Each row is a point. Two turns around zero, p and q, are shown by what they do to some points. Write where each new point lands after one turn and then the other. Backwards means that the second turn is done in reverse. Each puzzle has new turns, and all numbers are rounded.

Turn p:
[30  7] -> [30 -7]
[-34   4] -> [-29  18]
[32  7] -> [32 -7]
[-28 -17] -> [-33  -3]
Turn q:
[ 8 53] -> [-15  51]
[-19 -20] -> [ -9 -26]
[  5 -23] -> [ 14 -19]
[  6 -10] -> [10 -7]
Where do these land?
p, then q: [  1 -32] -> [  1 -32]
q, then p: [ 7 19] -> [ 7 19]
p, then q: [-25   1] -> [-25   1]
q, then p: [40 30] -> [40 29]
p, then q: [-23 -17] -> [-23 -17]

Turn p:
[-14  28 -28] -> [-18  16 -35]
[-27  20 -15] -> [-29  14 -18]
[-25 -11 -19] -> [-27 -16 -10]
[ 15 -16  -2] -> [ 15 -16   2]
[ 24 -32  47] -> [ 30 -13  52]
[28 12 17] -> [30 16  7]
Turn q:
[ -4 -14  -5] -> [  0 -11 -11]
[-35   2  19] -> [-38 -10   6]
[ 30 -12 -19] -> [ 36   0 -12]
[ 24 -34  30] -> [ 23 -42  20]
[ 5 25 15] -> [-4 16 25]
[-20  33 -39] -> [-17  45 -26]
Where do these land?
q, then p: [ 10  -5 -67] -> [ 19   1 -65]
q, then p backwards: [30 13  1] -> [22  7 23]
p, then q: [-7 -5 24] -> [-10  -7  22]
p, then q backwards: [-16 -16  20] -> [-5  8 29]
q, then p backwards: [-17  14  22] -> [-27  -6  15]

Turn p:
[-39   3   8 -26 -29  18] -> [-32   8   1 -15 -40  23]
[ -1 -14 -30  -9  15  15] -> [  3 -12 -31  -1  10  20]
[ 25 -10 -47  -8   0 -24] -> [ 27 -20 -42 -13   5 -23]
[-14  30  11 -17 -23  37] -> [ -9  40   3  -2 -30  27]
[-27  17  10  22 -19  17] -> [-21  16   9  29 -24   5]
[ 37 -25  25  26  15 -23] -> [ 30 -25  35   8  29 -20]
[ 19  -2  23  13  39 -41] -> [  2  -9  25  -5  49 -34]
Turn q:
[-25 -13  30  29 -18 -17] -> [-22 -23  26  20 -16 -28]
[ 25 -18  18  13  28   8] -> [ 22 -17  26  -3  28   7]
[ -6  54  -1 -27 -50  16] -> [-22  62  -4   1 -44  14]
[-23  -3  -1  -2  -2 -58] -> [-14  -7 -19  -5  -1 -57]
[  8   1  -3 -24  12  51] -> [  1   6   4 -21   4  54]
[ 12 -25 -24   2   3 -21] -> [ 27 -19 -22  -1   1 -15]
[  9   4 -19   9  27  21] -> [  8  -2 -11   9  27  26]
Where do these land?
q, then p: [-20 -11   0  22  -8 -15] -> [ -8 -28   4  12  -6 -15]
p, then q: [  7 -16  15 -22 -17   0] -> [  6   3  14 -25 -20   7]
p, then q: [ -6  26 -50 -10  -5 -19] -> [  8  12 -56   9  -6 -15]
p, then q: [ 37 -33  -4 -41  46  29] -> [ 26  -2  -2 -43  35  58]
q, then p: [-28  37  -4   4  15 -15] -> [-40   8 -21  14  12 -16]
q, then p: [  0  18  31  47 -18 -19] -> [-15  -2  41  29   4 -37]
p, then q backwards: [ 10 -22  13   0 -14  38] -> [ 19 -14   0   6 -13  41]

Turn p:
[ 23  22 -22  21   0   4 -19   1] -> [ 19   2 -23  11   7   6 -35  -5]
[ 34   2 -17  12  -2  25  19 -19] -> [ 27 -13 -26  20   2  31   9   0]
[ -5 -13  14 -46 -27 -40  -4  11] -> [  7   8  16 -44 -25 -37  20 -17]
[  4  39 -30  28 -35 -22  25 -10] -> [ 14  44 -41  32 -16  -7   0 -21]
[ 11  35 -35  18  15 -23  20 -18] -> [  8  22 -42  24  30  -6   1 -25]
[-23 -51  18 -20 -20 -41 -17   3] -> [-28 -25  20 -29 -37 -42  14 -15]
[ -1 -11  15  12  34  33   2  35] -> [ -7 -15  14   5  23   8  -9  53]
[-32 -17  13 -16  29  52 -16  10] -> [-34 -13  32 -21  16  39  -7  33]
[-11  -6  45  -9   6  10  -9 -13] -> [-5 -9 49  3  1  7  6 -4]
Turn q:
[ 17  21 -17  20 -14  12  -2   3] -> [ 20  24 -15   6  -8  18 -11   4]
[  7  -8 -75   8  -4  10 -23 -14] -> [  6 -16 -61 -13 -15  24 -40  -2]
[-14 -11   9  11 -49   9  54  26] -> [ -8   4   3  38 -15  37  54  24]
[ 47  20  14 -46 -49  -7 -22  -7] -> [ 16  22  28 -57 -52  16  11  -7]
[ -4  16   8 -14  29 -62 -26  12] -> [-18  16  -7 -24  -5 -69  -1  -2]
[-13 -14  19  14  21 -39  45   2] -> [  1 -12  -6  27  20 -37  47  -3]
[  6 -22   2  12   3  22 -25   1] -> [  5 -17  13  12  -9   7 -32   1]
[-16  30  15  16 -30  15 -24 -24] -> [-13  37  14   7  -8  25 -16 -35]
[ -9 -15  13 -30  28  13   3   8] -> [-12 -26  21 -16  25  -7  -1  16]
[-7  0 17 -7 39 12 34 14] -> [  5 -10  14   6  46 -10  17  23]
[-15 -16  -5  16  24  15 -14 -22] -> [ -3 -21  -3  14  20   0 -28 -20]
Where do these land?
p, then q: [ -2  48   2  37  16  22 -22 -31] -> [ 16  16  12  21  21   2 -60 -26]
p, then q: [ -4 -19  -1 -18  11 -28  24  -7] -> [ -2 -15 -17  -2  15 -10  37  -5]
p, then q backwards: [ -3   5  -3 -12  19 -29   3  37] -> [  2  19   1 -14  37 -23  -2  18]
p, then q: [ 28  30  39  14   4  55 -37 -39] -> [ 40  -8  63  20   2  18 -52 -15]
p, then q: [ -5 -20  15 -13  33  41  33  29] -> [ -5 -10  19  18  25  -5  14  63]
q, then p: [-29 -12  12 -24   1  21  -1   9] -> [-30  -3  28  -4   2   3   6  21]
p, then q: [ -9 -22   2   2 -28 -32  26  22] -> [-11  16 -25   4 -25  -5  43   4]
q, then p: [ 11 -20 -33  20 -27 -30 -29 -16] -> [ -1   0 -33  -6 -47  11 -11 -34]
p, then q backwards: [ 12  11 -33  -7 -28 -19   3  -5] -> [ 15  16 -27  11 -11 -26  -6 -20]

Turn p:
[-42   9  -6  27  21 -34 -46 -33  -6] -> [-40  -6 -17  19  35 -20 -52 -24 -15]
[  0 -12   9 -29  16  21  29  21 -15] -> [  4  -1  -4 -26   6  23  41  17  -6]
[  1  31 -22  25 -11  37  22   5 -13] -> [-14  45 -13  20 -29  13  18   3  12]
[ -4   6  12  -1 -33  39  13  39 -11] -> [-14   8   5 -15 -41  27  15  33  19]
[  0 -15   1  18  23 -11 -17 -24  47] -> [  4 -18  17  21  33 -19 -10 -30  27]
[-17 -11 -39  10 -12   8   4  17 -14] -> [ -9  -7 -43  15 -20   8   7   5   7]
[ 25 -28  17 -31  -2   1 -15 -35  10] -> [ 36 -19  23 -21  12  17 -13 -31  -6]
[-12  25 -28   3  24 -27 -48  -9  25] -> [  1   9 -25  10  39 -34 -45  -6  19]
[-12  19  10  -5 -33 -16  47  11 -17] -> [-16   8   3 -18 -43 -24  27  11 -26]
[ 60 -25  44 -18   7 -19  11   9  -6] -> [ 49 -20  50  -5   9   8  14  24 -30]
Turn q:
[ -5  -4  17 -36  13  36 -34   1 -15] -> [  8 -12  28 -17  20  30 -41 -10   8]
[ 10  -9  -3  10 -31 -26  28 -59  23] -> [  4 -13 -15   6 -17 -51  35 -43  17]
[ -8 -38  46  43 -38 -22  -4 -50 -13] -> [-12 -33  44  21 -23 -64  11 -32 -25]
[ 17 -20  -2  31   2 -17  52 -24  16] -> [  4  -4  -5   7  -9 -23  68 -12  -5]
[  0  18 -23  34 -16  10  -8   6  33] -> [ -1  -3 -18  38 -30   5   4  16  23]
[-15 -15   2 -21   4  26   1  23 -18] -> [-16  -7  12 -24   4  34 -11   2 -10]
[ -1  -1  33 -20 -34  10 -14   8 -44] -> [  2  -4  23 -27 -21   0 -41 -18 -35]
[ 14  26 -44   7  33   1  -7  10  -5] -> [ 12  23 -34  28  26  27   0  10   1]
[-11 -14 -10 -20  -1 -11 -27  28  -7] -> [-15 -15 -12 -14  15   4 -30  23  -9]
[ 21  26  -6 -20  35   4 -13  48  17] -> [ 29  21 -13 -12  18  30 -13  49  13]
[-21  30 -10  -8  34 -11  26   8  13] -> [-13  46  -9  -7  17   7  18  13  22]
Where do these land?
p, then q backwards: [-15  28  31  41  56  -5 -21 -34  44] -> [-55   3  16   1  53 -15 -31 -55 -12]
p, then q: [ -2 -12 -31 -12  -2  32   3  15 -35] -> [ -4  -4 -28   6 -19  48   4 -14   3]
q, then p: [-16  23   4  27  10 -10 -13 -41  14] -> [-19   4  26  30   8 -39 -10 -12   3]
q, then p: [  8 -15  -1  -4   8 -13 -41  34  -4] -> [  5 -20 -16  10  20  22 -11  40   3]
q, then p: [-25  28  59  48   7 -14   8 -16 -11] -> [-38  16  52  -3 -15 -37 -18  23 -32]
q, then p: [-22  25   7   4  20   2  24 -14  35] -> [-11  17  20  -9  -3 -40  18  -5  27]
q, then p: [-17  -1  -8  -7 -34   7   1  13   8] -> [ -6 -17 -17 -15 -22   2 -15  -8  15]
q, then p: [  6 -35   0 -37  18 -29  -7  26 -11] -> [ 16 -15 -31 -23  39  14  14  23 -14]
q, then p backwards: [ 23  -7   8  13 -16  42   5   0  12] -> [ 23 -34   3   3 -28  18  10   0   2]
q, then p: [ 20 -43 -30  12 -14 -14   7  25 -22] -> [  0 -19 -44  12 -12  31  22   6 -29]
q, then p backwards: [ 33  17 -24 -22 -23  -3  15  27 -21] -> [  4   2 -32 -37 -17   2  -5  -4 -40]
p, then q: [  8  -8 -15 -64 -31   6  19 -36  -8] -> [ 35 -12 -30 -33   2   1 -13 -60   2]

Turn p:
[ 10 -11  -7 -21  33  11  42 -28   8 -34 -15] -> [ 12  35  14   9  14  -8  39 -13 -22 -21 -37]
[-45  -7   8 -16   0  13 -37   2  -3  17  24] -> [ -7 -33   1 -26  17  35  -3   0   6 -20  31]
[-14  -3  25  26 -17 -17 -33  17  23  16  -8] -> [  4 -36  10   6 -14   7 -34  -9  36   5   8]
[-24 -14 -56   3  35  15  32 -17 -18 -10 -12] -> [-25  29 -20  -8  25  28  36 -26 -25  12 -35]
[ 18  34  19 -10 -33 -39 -24   8  -9  21 -10] -> [ 14   0  -4 -24 -20 -39 -35   5  24  14  32]
[ 32 -12  37  -8 -25 -46  -6  20 -12  15 -19] -> [  0 -16   5   3   3 -66 -35   5  23   3   6]
[ 35  15  44  12   1 -13   0  27 -12  30  -1] -> [  7  -8  12  30   5 -40 -12  16  22  25  35]
[-25 -14  -2  32  -8  14  13 -28 -19 -15  32] -> [-30 -21  -7  10 -26  17  29 -18 -30 -10   6]
[ 35  -5   6 -11 -30   0  18   9  15  25 -10] -> [ 13 -10   3  -3  -7 -33  -1  38  10  19 -18]
[ -4  24  -7 -17   5   0  36  14  15 -15 -12] -> [ -1  41   5  -3  -5  -1  19  12  23  -6 -15]
[ -1   0 -15  -3   5 -18 -28  18  13  -2  34] -> [ 11  -7 -37   6   3  17 -21   7   9 -20  14]
[-11   4 -32   2  30  28  -5 -39  13 -10   2] -> [ 23  11  -3  -8   5  42  24 -21 -30   2 -14]
[ -4 -11 -19  10   5  52  -9  -4 -13 -38  -5] -> [-18  15  22   8   1  39  -6   4 -47  -5 -14]
Turn q:
[-13 -13   7 -25   2   2  22  -4  -9 -76 -35] -> [ 23  21  35  43  12 -11  36  -3   6 -54 -11]
[ 17   8  10 -35  17 -22 -23  19  -5   6  13] -> [ 14 -28   4 -19 -12 -13  20  34  -7   6  14]
[-17  -8  14  53 -18   0  -4  10  -8   8  -6] -> [-32  17 -14  12 -19 -14 -30 -10  -4   4 -27]
[ -3   0   3  -9   7   0  -6 -32 -19  11   4] -> [ 15  -4   2  -4  22 -13 -10  -8 -21  10  10]
[ 25   0  10 -29 -33 -14  14 -12  23  22  32] -> [-12 -17  18 -25  -1  -8  16 -20  26  31  38]
[-12 -16   3  47  35   8 -15  -2  19  19   0] -> [-11 -15 -21  30  -9  24 -43   9 -13  14 -15]
[-14  14   6 -30 -23 -18 -11  -2  27  26 -12] -> [-24 -26  28 -36  18  -2  -3   6  13  -4   2]
[-2 18  4 28 18 39 -1  7 -4  4 20] -> [  7  35 -14   6 -12  22 -25  17  -7  19   5]
[ 50   9   2 -26  -4   0 -33  11  16   9 -15] -> [ 30 -32  14 -38 -33   5  -2   4  13  -9   8]
[ -9   1 -26  51  -5  17 -19  -1   6  -4  27] -> [-22  20 -41  10 -16  17 -33  -7  -8  -8  18]
[-11 -23 -14 -31   6   3  13   9 -22  36   4] -> [ -4 -10  -1 -18  17  12  33  -6 -32  26 -12]
[-13  11 -19   6  -3 -15  63  -4 -25 -61 -33] -> [ 17  41 -11  38  36 -19  39 -15  33 -37 -30]
Where do these land?
p, then q: [  2  13   1 -12 -11 -45   4 -20  13  10  29] -> [ -2 -17 -17  -3   3   1  29 -27  25 -19  28]
p, then q: [-31  -6  35  -9 -32  -4   1 -28 -23 -24 -14] -> [-16   4  44  18  17 -42  16  -3 -11 -10  18]
p, then q: [-16 -34  26   9   9  24  34  11  37  -4   4] -> [ -9  13  21  47 -15  13  -7 -10  21   0 -41]
p, then q: [  3  42 -14 -13 -23 -25  25   3 -27 -10  26] -> [-28  16 -22 -30  24  -9  28  11  24 -14  26]
p, then q: [ 26  -2 -33 -42  27   5 -15   2 -23 -20 -14] -> [ 49   4 -23 -17  12 -11   1  43 -12 -11  -3]
p, then q: [ 14  -3  18   0   0  20  -8  10  11  36 -10] -> [ -4 -23   4   4 -28   9   1   7  -3  32 -11]
q, then p: [-13  44 -23  -7 -42 -41   5  16  12 -11   0] -> [ 11  28 -16 -11   4  20  12  -5  37 -53 -24]
q, then p: [  7 -14  20  45  20   1   9  -5  11  22 -29] -> [ 12 -27  18 -10   1  10 -35 -20  -2  36 -17]
q, then p backwards: [-19 -12   0  29  22  28   2 -22  19  41 -10] -> [  1 -20 -31  30  10  18 -40  17  -3  -2 -25]
q, then p: [ -3 -12  -1 -21  41  15 -34  23 -28 -27   8] -> [-47  23  -5  24  -7 -25 -17  29 -20  11  11]
p, then q backwards: [  4 -44 -12  35  -4  20  -5  13  -3  19 -13] -> [-22 -28  13  13  27 -14   8  -1  17  39  -9]
q, then p: [ 26  28 -17 -12  -7   1 -17  -4   1 -31  22] -> [ 14  15 -29  11 -20  -1   1  30  -8 -30   4]
